Rows are points. Before rounding, the points of a table are all equally far from one centre. They may lie mostly on one side of it. Write the centre, to within rounding.

Points, 9 rows:
[[ 0.09 -0.04]
 [-0.59  0.04]
 [-0.56 -0.35]
 [-0.44  0.19]
 [-0.62 -0.05]
 [-0.16  0.22]
 [-0.01 -0.39]
 [ 0.01  0.11]
 [-0.47 -0.43]]
Centre: [-0.27 -0.12]

Points, 8 rows:
[[-0.16 -0.30  0.45 -0.16]
 [-0.60  0.11 -0.37 -0.29]
 [-0.15 -0.17  0.42 -0.37]
 [-0.35 -0.08  0.54  0.14]
 [-0.60 -0.20  0.47 -0.19]
 [ 0.01 -0.36  0.18 -0.20]
 [-0.40 -0.43  0.27 -0.30]
 [-0.65  0.19  0.42  0.12]]
Centre: [-0.34  0.01  0.05 -0.07]

Points:
[[ 0.04 -0.26 -0.15  0.09 -0.89 -0.27 -0.43  0.24]
 [ 0.48  0.19  0.31  0.09 -0.16 -0.05  0.15  0.31]
 [ 0.17  0.13  0.11 -0.58 -0.64 -0.66  0.05  0.33]
 [-0.47 -0.25 -0.09 -0.41 -0.71 -0.59  0.07  0.30]
 [-0.09  0.12  0.11  0.28 -0.25 -0.77  0.04  0.45]
 [-0.19  0.52  0.43 -0.19  0.07 -0.45 -0.02 -0.23]
 [-0.05  0.35  0.42 -0.20  0.06  0.11 -0.18  0.29]
 [-0.24 -0.27  0.11  0.19 -0.33 -0.58 -0.52  0.20]
 [ 0.15 -0.05  0.24  0.05 -0.20 -0.13 -0.68  0.14]
 [-0.44  0.03 -0.39 -0.68 -0.17  0.17 -0.13  0.11]
 [-0.07  0.26 -0.07  0.32  0.17 -0.41 -0.48  0.00]
 [ 0.08 -0.03 -0.32 -0.49 -0.49 -0.45  0.03  0.63]]
Centre: [-0.09  0.11 -0.11 -0.12 -0.34 -0.22 -0.01 -0.02]

Points (16 x 9):
[[-0.60 -0.20  0.47  0.28 -0.14  0.34 -0.14  0.46 -0.34]
 [ 0.01  0.25  0.47  0.08  0.51  0.12 -0.46  0.48  0.13]
 [-0.35  0.23  0.49  0.11  0.64  0.82 -0.23  0.09 -0.03]
 [-0.17  0.18  0.60 -0.01  0.39  0.37  0.34 -0.06  0.49]
 [-0.28  0.39  0.80 -0.27  0.14  0.36 -0.49 -0.03 -0.06]
 [-0.44  0.20  0.00 -0.31  0.02  0.37  0.13  0.02  0.18]
 [-0.25  0.08  0.37 -0.15  0.65 -0.37  0.16 -0.19  0.25]
 [-0.36  0.25  0.35 -0.21  0.50  0.51 -0.29  0.37 -0.42]
 [-0.39  0.33  0.42 -0.17  0.03 -0.05  0.04  0.52 -0.09]
 [-0.51  0.22 -0.06 -0.19  0.45  0.03 -0.31  0.13  0.18]
 [-0.15  0.41  0.35  0.09  0.28 -0.07 -0.73  0.10  0.03]
 [-0.22  0.17  0.89 -0.25  0.41 -0.26 -0.18  0.06  0.18]
 [-0.64  0.17  0.23 -0.04  0.65  0.09 -0.28  0.41 -0.08]
 [-0.21  0.44  0.18  0.17  0.66  0.62  0.09 -0.33 -0.27]
 [-0.12  0.35  0.14 -0.03 -0.11 -0.24  0.00  0.23  0.17]
 [-0.18  0.43  0.04 -0.15  0.41  0.42 -0.16 -0.25  0.28]]
Centre: [-0.20 -0.03  0.41  0.14  0.26  0.15 -0.07 -0.09 -0.15]

Points, 19 rows:
[[ 0.46 -0.05 -0.21 -0.17  0.45 -0.55  0.12 -0.17 -0.02  0.58  0.07 -0.20]
 [ 0.20  0.22  0.36 -0.22 -0.15  0.31  0.23 -0.12  0.12  0.67 -0.61 -0.19]
 [ 0.49 -0.11  0.16  0.01  0.52 -0.55 -0.08  0.40  0.19 -0.03  0.10  0.06]
 [ 0.29  0.28  0.17 -0.38  0.12  0.25  0.22 -0.09 -0.16  0.01 -0.82 -0.37]
 [ 0.12  0.02  0.36 -0.42  0.55 -0.49  0.28 -0.16 -0.19  0.35 -0.03 -0.60]
 [ 0.27  0.23  0.55 -0.49  0.24 -0.52  0.09  0.01 -0.05  0.59 -0.39 -0.09]
 [ 0.67 -0.22  0.46 -0.26  0.44 -0.18  0.37  0.07  0.11  0.12  0.03 -0.58]
 [ 0.35 -0.43  0.56 -0.18  0.03 -0.20 -0.07  0.43 -0.42  0.39 -0.07  0.03]
 [ 0.26  0.33  0.19  0.28  0.23 -0.30 -0.37 -0.14  0.07  0.35 -0.31 -0.04]
 [ 0.07  0.31  0.37 -0.23  0.11 -0.56  0.18  0.31 -0.37 -0.16 -0.78 -0.19]
 [ 0.36 -0.02  0.13 -0.47  0.64 -0.11  0.07 -0.16  0.12  0.26 -0.42 -0.41]
 [-0.07  0.25 -0.29 -0.03  0.23 -0.28  0.24  0.26 -0.67  0.45  0.17 -0.11]
 [ 0.40 -0.28  0.51  0.28  0.46 -0.38  0.13  0.22  0.13  0.43 -0.22 -0.41]
 [ 0.43  0.01  0.30 -0.17  0.23 -0.23 -0.08  0.20 -0.25  0.28 -0.62 -0.70]
 [ 0.37  0.00  0.42 -0.05  0.53 -0.47  0.11  0.18 -0.16  0.61 -0.43 -0.15]
 [ 0.03 -0.59 -0.10 -0.42  0.24  0.05  0.38  0.15  0.17  0.31 -0.33 -0.69]
 [ 0.46 -0.14  0.22 -0.26  0.50 -0.56  0.21 -0.04 -0.31  0.56  0.01 -0.11]
 [ 0.40 -0.01  0.35 -0.22  0.20 -0.54  0.12 -0.16 -0.43  0.29 -0.53 -0.55]
 [ 0.16  0.12  0.59 -0.45  0.09 -0.28 -0.13  0.02  0.29  0.34 -0.59 -0.41]]
Centre: [ 0.08 -0.01  0.09 -0.10 -0.06 -0.19  0.31  0.13  0.01  0.10 -0.14 -0.16]

Points:
[[ 0.32  0.25 -0.08 -0.35 -0.36  0.17 -0.24 -0.48  0.10  0.13  0.45  0.32
  -0.09 -0.21  0.43  0.30 -0.59 -0.47]
 [ 0.65 -0.25 -0.37 -0.49 -0.17 -0.25 -0.25 -0.38  0.27 -0.26  0.34 -0.15
   0.40  0.01  0.35  0.27 -0.04 -0.01]
 [ 0.66  0.11 -0.17 -0.58  0.15  0.21  0.01 -0.04  0.49  0.31  0.11  0.37
   0.25 -0.79 -0.13  0.20 -0.37 -0.19]
 [ 0.28 -0.27 -0.24  0.25 -0.23  0.89  0.14 -0.39 -0.28  0.00  0.33 -0.05
  -0.07 -0.03  0.10  0.35 -0.29 -0.25]
 [ 0.60  0.21  0.07 -0.03  0.53  0.29 -0.06 -0.21  0.28 -0.31  0.77  0.15
   0.20  0.09  0.07 -0.06 -0.52 -0.38]
 [ 0.56 -0.35 -0.57 -0.26  0.44  0.28  0.00 -0.25  0.33  0.11  0.60  0.04
   0.43  0.22 -0.07  0.35 -0.02 -0.15]
 [ 0.45  0.27 -0.60 -0.43  0.55  0.29  0.18 -0.21  0.24 -0.31  0.30  0.00
   0.12 -0.01  0.56  0.28 -0.53 -0.33]
 [ 0.51 -0.34  0.10 -0.27 -0.06  0.09 -0.24 -0.48  0.11 -0.37  0.66 -0.20
   0.10  0.06 -0.24  0.10  0.29 -0.35]
 [ 0.33  0.11 -0.07 -0.34  0.08  0.47 -0.44 -0.04  0.64  0.10  0.39 -0.22
   0.48 -0.50  0.13  0.06 -0.32 -0.20]
 [ 0.81 -0.10  0.14 -0.04 -0.11  0.73 -0.35 -0.44  0.19  0.06  0.07  0.32
  -0.24 -0.61 -0.03  0.23 -0.14 -0.27]
 [ 0.37  0.21 -0.05 -0.38 -0.13  0.43 -0.15 -0.45  0.10 -0.35  0.45  0.08
   0.01 -0.48  0.37  0.67 -0.01 -0.42]
 [ 0.64 -0.03  0.02 -0.48  0.35  0.16  0.23 -0.14 -0.20 -0.08  0.80  0.08
   0.29 -0.07 -0.16  0.59 -0.03 -0.19]
 [ 0.67  0.05 -0.28 -0.41  0.43  0.22 -0.28 -0.27  0.20  0.15  0.33 -0.11
   0.05  0.13 -0.45  0.47 -0.26 -0.29]
 [ 0.29  0.46  0.05  0.15  0.11  0.49 -0.14 -0.07  0.40 -0.30  0.51  0.32
   0.24 -0.16  0.13 -0.15 -0.25 -0.51]
 [ 0.23  0.38  0.16 -0.48 -0.14  0.25 -0.13 -0.06  0.05 -0.23  0.81  0.33
   0.06  0.05 -0.17  0.07  0.10  0.14]
 [ 0.90  0.01 -0.27 -0.35 -0.35  0.26  0.13 -0.31 -0.08 -0.44  0.48  0.03
   0.36 -0.12  0.09  0.26 -0.12 -0.33]
 [ 0.67 -0.31 -0.39 -0.41  0.45  0.30 -0.31 -0.15  0.21 -0.61  0.44  0.07
   0.20 -0.17  0.00  0.29 -0.38  0.04]
 [ 0.65  0.00 -0.19 -0.60  0.14  0.52 -0.28 -0.40  0.05  0.10  0.57 -0.11
   0.34  0.03  0.70  0.10 -0.44 -0.17]
 [ 0.41  0.09  0.21 -0.62 -0.05  0.61 -0.15 -0.39  0.61 -0.51  0.30  0.01
   0.06  0.07  0.21  0.04 -0.27 -0.50]
 [ 0.57  0.07  0.15 -0.49  0.44  0.41 -0.51 -0.29  0.27 -0.08  0.51  0.16
  -0.24 -0.19  0.03  0.52 -0.44 -0.26]
 [ 0.59 -0.31  0.47 -0.42  0.04  0.37  0.06 -0.18  0.25 -0.12  0.10  0.20
   0.22  0.66  0.41  0.05 -0.22  0.25]
 [ 0.51  0.22 -0.02 -0.01  0.52  0.50 -0.35 -0.17 -0.01 -0.25  0.44  0.04
   0.31 -0.11 -0.03 -0.06 -0.33 -0.64]
 [ 0.76  0.45  0.16 -0.71  0.12  0.13  0.01 -0.45 -0.07  0.36  0.57 -0.22
   0.15 -0.05 -0.01 -0.09 -0.21 -0.13]
 [ 0.42 -0.36 -0.09 -0.16  0.21  0.27 -0.44 -0.61  0.48 -0.34  0.34  0.08
   0.30 -0.02 -0.24  0.23 -0.30 -0.23]
 [ 0.56  0.54 -0.31 -0.33 -0.32  0.01  0.02 -0.12 -0.07 -0.33  0.50 -0.05
  -0.01 -0.01  0.37  0.21  0.07  0.21]]
Centre: [ 0.35 -0.12 -0.02 -0.26  0.16  0.24  0.13 -0.15  0.11  0.02  0.14  0.05
 -0.07 -0.15  0.19 -0.02 -0.10 -0.08]
